Every row gives one point. The window is the flat piece filled in between its corners: a triangle in 3 columns, a solid with four corners in 4, and so on. A path goes straight from each point to the next, and from the last back to the first. After which points does the path pass through the window?

Window (3 x 3):
[[  1 -12  27]
 [  4  61 -39]
 [ 30  -9 -12]]
Path:
(1): [-29  37 -59]
(2): [ -8 -12   6]
(3): [47  0 33]
(4): [  9  53 -15]
(5): [ -6  29 -47]
(6): [-30  41 -31]
(7): [ 20  77 -23]
(8): [ 40  95 -38]
Through the window after points: 2, 4

Window (6 x 6):
[[ 37   7  59 -58   5   5]
 [-42  34 -69 -10  78 -66]
 [ 10 -17  41 -95  12  37]
 [ -5 -29 -33  10  83 -37]
 [-55 -34  12   9  20 -58]
 [-45 -11 -29  12 -78 -24]]
Path:
(1): [-77 -15 -38  48  43  -4]
(2): [-13  42  69 -31  27  53]
(3): [ 31 -48  31 -65  -6 -11]
(4): [-14  -1 -45 -38  46 -63]
(5): [-40  19 -29  26  88 -15]
(6): [-24  -6   6  19   4  12]
(7): [-16 -32 -52 -60 -29 -77]
(8): [ 12  -4 -22 -71  20 -23]
(9): [-23  14  -2 -22  32   5]
(10): [-36  16  19  -1  31  32]
(11): [  0 -17 -38 -88  44 -75]
(12): [ 29  -9  37 -66   9 -23]
(13): [ 19  12  52 -36   8  15]
(14): [-7 26 49 -7 12 51]
(15): [ 37 -33   7 -73  19 -65]
(16): [-15 -40 -43 -10  48 -91]
Through the window after points: 4, 6, 10, 12, 14

Window (8 x 8):
[[ 14  24 -10 -63  22 -50  16  16]
 [-29 -32   1   5  31  95  51 -35]
 [-69  -6  43  45 -27   3  10 -15]
 [-49  39  -5   0 -37  27 -14 -30]
 [-23  15 -22 -11  21 -18 -52 -14]
 [ 70  15 -10 -17  15 -25  16  24]
 [ 15  58 -70 -19  68   6  27  43]
 [-75 -37 -38  47 -79 -12  23  14]]
Path:
(1): [ -5   1 -22  24   4 -14  31 -29]
(2): [-33   6 -31  21 -26 -29  25 -12]
(3): [-29 -35   4 -29 -29  15  -9  62]
(4): [-60  -8  -8 -25  -3  48   8  55]
(5): [-28   9 -27  18   3  17  20 -40]
(6): [ 19  20 -26 -19  16 -43  33 -17]
(7): [  2  17  -8 -39  14 -17  -5  29]
(8): [-25  -3  -8  -3 -19   6  -1  18]
Through the window after points: 2, 6, 8

Window:
[[  5  29  30 -11  10  -8 -20  23   1 -22 -29]
 [ 46 -30 -11 -10 -95 -23 -44 -65  -9  30  66]
 [ 48 -19 -31 -32 -58   7  -3 -79  15  27  35]
 [-39  13  73 -34   2  -7  12 -22  38  54  -2]
 [-41  44  66 -42  -6 -16  32 -41  -8  13   6]
 [-24   5 -20   2  14 -17 -29   5 -33  12 -18]
 [-17  37 -19   2 -13 -43 -17   0  22  -5  -8]
 [-24  26  14  47  26  -4  -7   1   1 -15  -6]
 [-30 -18   0  14   2 -32   2  17   1 -39 -29]
 [-35  32  44 -26 -21  11  39  17   7  34  17]
 [  7  15   5  28  33 -54  13  27 -16   0 -23]]
Path:
(1): [ -6  12  18   0 -19 -17  -5 -17  -2  24 -15]
(2): [ 11   8  26  24 -76 -22 -15 -27 -16  20 -20]
(3): [  0  -1   9 -28 -15 -17 -11 -37   7  18  49]
(4): [ 15  45  17 -28  29 -24 -15 -11  25 -38  43]
(5): [-15 -27   5  28 -57  -3   6 -23 -19  59 -28]
(6): [  5  20  20  16 -11 -16 -18 -22 -25  14 -76]
(7): [ -7  -1  -2  -4   9 -25 -11   0  18 -18  37]
(8): [  3   5   7 -29   8 -15 -13   8   9 -20  47]
Through the window after points: 2, 4, 8

Window (12 x 12):
[[ 38 -16 -21  51 -23 -60  38   8  24 -33 -73  -6]
 [  0  20  33 -62  -5   3  10   4  15   5  -2  27]
 [ -8  38  14  11  11 -45 -15  15  49  50 -73 -32]
 [ -6 -45  41  33  -7 -15  -3 -45 -43  61 -14  14]
 [ 38  30  19 -36 -25  36 -50 -26  47 -37  18 -23]
 [ 15  34 -42  25 -38 -36  -8  12  36 -18 -21  51]
 [-15  21   0  28 -19 -47 -21  34   1 -12  43   5]
 [  0  62  50  10 -60 -17  49 -43 -13 -12 -42 -43]
 [ -8 -68 -69  55  -2  10   6 -46 -30 -15 -43  -7]
 [  9 -10  16  -1  -5  29 -41  48   6   3 -62  36]
 [ -5   4  48  -1 -47  60  60 -34  21 -17  41  28]
 [ 49 -19 -40  68  48  18 -33 -25 -62   5   9 -21]]
Path:
(1): [ -8   9  49  15  33  24 -11 -36  -3 -66  -4   8]
(2): [ -5  23  18  58  71 -30 -12 -35 -26 -27 -33   8]
(3): [ 18 -28  -3   4 -38  25   5 -14 -11  14 -11 -26]
(4): [ 21   0 -36 -21 -37 -16  -1  13 -34  28   3 -31]
(5): [  2  13  14  47  -1 -15  -2 -32  16 -22  -6   3]
(6): [-56  24   6  31  -5 -27 -23  -4  22 -61  -9  38]
(7): [ 95   5 -24 -10 -31   5   9   0   6  43 -15 -13]
(8): [ 53 -14 -26  41   9  15 -14  -9 -45  23  -8 -25]
(9): [ -2   1 -12  59  46  -2 -28 -39 -25 -31   9   6]
(10): [-22  14  41  29  20 -28 -19 -22   0 -45 -54  37]
(11): [ 44 -39 -58  30 -43  -1  27  14   6  20 -38 -28]
(12): [ 29  20 -11  16 -42   0   8  22  27  40 -27  -8]
(13): [-10   8  48  12  13 -21 -16 -29 -17 -32 -16  15]
(14): [-19  55  23  25  23 -42 -23 -11   9  -2 -62   4]
(15): [ 40 -43 -17   0 -43 -11  26  33  55  58 -32 -41]
(16): [ 34  11  -5  -7 -56  25   3  -8  23  20  12  -6]
Through the window after points: 6, 8, 10, 14, 16

Window (14 x 14):
[[  4 -31 -13 -40 -17  -5   1  -4 -32  -4  20   2   0  15]
 [-16  32  -2  -8 -45 -10   4  10 -17 -46 -12 -53 -28  25]
 [ -2  -8 -14  24   6  -6   5  29 -13 -17  32  43  -4  -7]
 [ 59  -7 -20 -68  20  -2 -95   8 -27 -31  39  33 -24  67]
 [ -3  -6 -23  19  22   5 -12   9   5 -27  25 -31  -4  15]
 [ 35  -9  25 -51   8 -11 -34  37  23  17 -12  -5  54  10]
 [-23  -1  19   5 -26 -25  -6 -13  21  -2 -11 -12   5  12]
 [ 16 -36   5  20 -20  -2   1  12  -6  20 -17   4 -19  -4]
 [ 11  -6   8 -14   7 -17  25   8  24  15  -3  10 -15 -15]
 [ 24  -7  -3   5 -13 -12 -17  11 -12   2  55   9 -19 -14]
 [ 14 -10  38   3  14   3  12   2 -14  11  10   9   8   3]
 [-37 -14  24   5 -10 -11  -7  30   1  11   5  -9 -44 -10]
 [ -3  -2 -25  -4 -22  64  -8 -31 -38  31 -26  -1   8 -60]
 [ 14  -5  -3  -9  16 -36 -22  15 -26  28   6  12  -5   0]]
Path:
(1): [ 32 -21  12 -18  15 -14 -30   0 -13 -47   0   2 -19 -13]
(2): [ 24 -31  25 -29   3 -32 -17  -6  -1 -25 -20  17 -44 -25]
(3): [ -8   2  -6  24 -20  14   8  23 -12  21  16 -15   7  18]
(4): [  9   0  -9 -17 -12   2 -11  16 -13  18  13  14 -10  16]
(5): [ 14 -30  15  -9   4 -16  -9  -3  -7 -19   4   6   1 -21]
(6): [ 30 -27  52  22   8 -39  -9   9  -5 -12 -17  -7   0 -45]
(7): [ -6   9 -29 -36  -6   9   7  10  19  19  20   8  -6  29]
(8): [ 19  -3 -12 -15   9   3 -16  17  -5  18  14   6 -14  18]
(9): [ 17 -20  21 -32 -13 -31 -24  -9  -4 -41   9  15  -5  -9]
(10): [  4  -5  15 -18  12   3 -27  -9 -50 -61   5  40 -22 -21]
(11): [ 16 -10  -2  -9  -2  -8  -7  23  -1  24  17  -8  -3   8]
(12): [ 9 17  1  2  8 10 -7 15 -7 23 17 -1 18 17]
(13): [ 14 -38  23 -15   6 -15  -3   0  -4 -22   3   5 -21  -7]
(14): [ 11 -11  -1 -16   6   2 -16  -1  -9  -8  -1   8   7 -16]
(15): [ 11  -3   6  -4  -7  11 -11   7 -20  20  10   6  -6   8]
(16): [ -4  -1  -9  -3 -17  -7 -10  13 -15  33  24   5   3  14]
Through the window after points: 2, 6, 8, 12, 14

Window:
[[  4 -15   6 -17   0 -57  28  40  22  -7  -1  -8  95 -57]
 [  4 -11  49  21 -58  18  23   2  -8 -25 -10  12  -9  15]
 [ 51 -22  38  21  24 -12  23  17  46  10  20  27  -1  -9]
 [-24  37  51   3 -29  35 -93 -27   4 -14  52  27 -63  13]
 [ -5  53  23  10 -13  35  -3 -13  43  -2  20  21  22  53]
 [ -3  11  37  45 -54  58 -83 -29  13  63  18  -5 -23  22]
 [  8  -4 -42 -41  33 -28  33 -23   2  17 -49  -3  15 -29]
 [ 20  43 -36  24  39 -40  51  53  -4  -4 -35 -34  24 -55]
 [ -4  -5  46  -9 -34  62 -71  32  54  -9  -2 -11 -38  47]
 [ 26   4  -7  10  59 -65 -11   6 -41  -4 -43 -28  51  12]
 [-27 -16  16  39  15  66 -10  23  19 -16 -10  62  12  -5]
 [-45  -4  17   3  57 -80  60  25   5  29 -30 -37  34 -21]
 [  1 -26 -36   7  60 -16  57   1 -10 -22  15 -61  46 -27]
 [  4  -1   8 -20  -2  33  14  57 -23  27  34  30   7  22]]
Path:
(1): [-13 -20 -24  41 -21   2   1  17  30  10  33  35 -37  13]
(2): [  9   3 -11  29  -9  -8  -5   8  18  -4  -4  14   9   8]
(3): [ -2  21  64 -25  27   2  17  33 -19  11 -36  -1  17 -14]
(4): [ 27  45  57 -16  33  28  -8   8 -30  10   9  -8  -1   2]
(5): [-22 -20 -15  25 -13   8 -14  -2  29  -4  12  11 -10  14]
(6): [ -3  -8 -15  14   9  -9 -23   7  14 -13   7  18   5  17]
(7): [ 32  14  51  -6 -18  45  10  13  11   8  16   5   7 -11]
(8): [ 24  18  49 -48  38  47  13 -10 -11   7  34  -9  37 -32]
(9): [-10   4 -34  61 -38 -24 -21  30  33 -15 -26  22  -9  32]
(10): [  6 -10 -39  28  -6  -2 -15  27  29  32  12  25  -6  20]
(11): [-12  11  75 -16   1  52   9   0 -27 -12  -6   3  23 -12]
(12): [ 34  37  74 -22  29  24  -1   0  22  -6 -18 -11  57  13]
Through the window after points: 10, 12

Window, 14 rows:
[[ -3 -29  14  -4 -36   9  28  74  35 -42  -9  35 -60  51]
 [ 44  -5  17  18 -17 -67  27 -57  11  -9  27 -79 -15 -25]
 [-28 -28  52 -33   5  12  58  -8 -24 -70  38  32 -34  24]
 [  9   0  71 -28  -9 -56  32 -49  29  21 -14 -14  17  -9]
 [-17  -2  46 -13 -38  60 -13  11  -3 -38   7   7 -55  95]
 [ 77  12 -31 -12 -50  29 -38 -36  13  -8 -44 -23  26 -50]
 [ 37  20  -7  22  32  40 -44  16  33  12   6  48 -26  10]
 [-17   0  20 -22  14  48  65  20  -5 -20 -27 -23 -56  46]
 [ 19  46  34  52 -23 -44 -13 -23  11 -25 -35 -56  30 -69]
 [ 41  43  14  39 -66 -12  50 -43   6  20  12 -32  34 -38]
 [-10 -38  23  43 -26 -21  29 -89  10   7 -24 -14  -5 -31]
 [-14  -2  14 -24 -16  31 -40  58 -22  26   7  42 -81  -2]
 [  5   6  21  -6  -5 -23  32  17 -46 -32 -22  45 -63  73]
 [ -2 -50  32   0  -2  26  21  64 -42 -17   3   2  -7  73]]
Path:
(1): [ 61  -1  75  84 -55  12  47 -28   1   7  -9  12 -15 -75]
(2): [ 65 -57  90  24 -27  19  28  -6   7 -29 -18  -4 -21 -11]
(3): [-22  46 -13  13 -13 -23 -10   3 -10 -12 -10 -32  12  -1]
(4): [ -7  15  -4   3 -31 -19  19 -35  21  -2   6 -26  12  18]
(5): [ 70   6  77  32 -40  22  42   8 -26   1  -4   1 -33 -38]
(6): [ 48 -13  45  27  -8  44  27  -2   2  -8  -4 -16 -45  -9]
(7): [-20  -4  10  -9 -29 -15  -6  -3   9  -8   5   1 -15  12]
(8): [  9  24   7   4 -17 -13   9 -14   8  -8  -7 -27   5   1]
Through the window after points: 2, 4, 8
